Every row gives one point. The points of each table are mixes of a few directions, plus a little noise. How many directions does each table use, and how many do they share? Where both have some left over, give the other angles between the two spaces (their principal angles), to ten degrees, smallest first.
In the rows, zero is written as 128.

First, 7 rows:
[[118 175]
 [116 184]
 [127 134]
 [133 107]
 [139  77]
 [136  93]
 [127 128]]
Second:
[[119 170]
 [135  96]
 [113 196]
 [130 116]
 [134 101]
 [128 127]
 [137  89]]
Directions: first 1, second 1, shared 1

First, 7 rows:
[[123 135  94 115 118  98]
 [ 70 173 104 140 150  89]
 [152 119  78  98  98  93]
 [119 127 189 158 155 177]
 [140 121 117 119 118 124]
 [135 119 160 139 136 157]
 [159 103 152 127 120 158]]
Second:
[[100 128 136 142 156 150]
 [101 145 159 152 150 142]
 [130 136 138 132 123 123]
 [126 119 117 123 132 133]
 [106  95  90 118 158 161]
 [130 160 169 146 119 113]
 [186  84  54  74  80 101]
 [144 157 162 138 104 101]]
Directions: first 2, second 2, shared 1; angles 90

First:
[[120  96 136 135  98  83 112 152 133 122 121]
 [128 115 115 152  70  89 172 163 129 115 159]
 [115 100 135 109 180 102  68 121 145 128  86]
 [108 153 122 145 185 115 196 119 133 138 161]
 [142 129 117 134  83 136 139 139 124 119 139]
 [107 149 188 129 131 150 141 103  99 164 139]
 [153 166  80 117 180 186 143 103 139 116 130]
 [129 106 142 106 143 130  54 119 133 129  84]
 [150 137 118 127  81 160 127 131 119 122 134]]
Second, 8 rows:
[[127 114 198 187 151 135 101 138 160  23 154]
 [126 121 164 107  99 172 163 100 113 158  87]
 [121 153 137 116 126  92 131 192 108 169 131]
 [136  89 122 130 135 116 112 122 113 114 141]
 [146 158  87 144 145 117 164 120 134 182 129]
 [124 150  70 117 100 119 129 121 109 143 132]
 [124 125 133 122 150 156 123  94 171 109 117]
 [118 114 111 100 117 116 103 137 115 124 132]]
Directions: first 4, second 6, shared 0; angles 30, 40, 50, 50

First:
[[125 122 130 111  95 106  93 158 174 166 111  92 150 168 126 146 149 122]
 [ 77 102  78  95 117 153  90 123  77 144 105 144 123  76 134 124 137 166]
 [150 155 142 157 147 125 176 108 125  91 162 139 112 118 128 114 120 122]
 [120  97  99 149 177 142 166  89 121  77 130 146 169 117 134 165  80 133]
 [143 124 143 133 163 161 119 109  48 126 105 175  94  97 114  95 115 113]
 [130 139 149 128 117 114 160 150 176 121 164 123 113 141 159 137 111 140]
 [137 124 143 104  95 120  59 159 129 189  84 104 131 161 104 116 166 106]
 [145 160 138 149 113 102 160 128 173 110 164 101 131 147 126 127 145 122]]
Second (11 x 18):
[[160 151 170 114 156  98 116 147 132 132 119 118 124 149 112 142 150 115]
 [136 153 184  97 154 122 111 170  97 108  93 100 118 189 156 169 113 140]
 [137 128 137 137 136 116 124 134 140 134 141 140 137 120 112 122 159 116]
 [104 142 114  94  98 140 122 134 106 124 101  90 104 150 164 143  92 161]
 [139 115 108 150 128 122 138 104 153 141 150 151 137  92  99 104 145 109]
 [153 130 164 136 162 117 127 141 129 122 128 141 140 142 114 137 141 108]
 [167 110 146 160 173 122 145 109 143 125 138 164 149 121  97 122 123  85]
 [183 135  66 113 109  91 160  39 177 173 122 112  92  72  73  88  91  97]
 [ 97 111 134 158 127 145 118 157 127 119 160 160 158 118 132 121 178 133]
 [ 36 118  99 118  70 184 111 169  83 104 126 111 128 146 202 143 116 195]
 [ 98 115  84 130  93 155 137 108 122 127 127 126 121 112 148 119  96 147]]
Directions: first 5, second 4, shared 1; angles 40, 60, 90
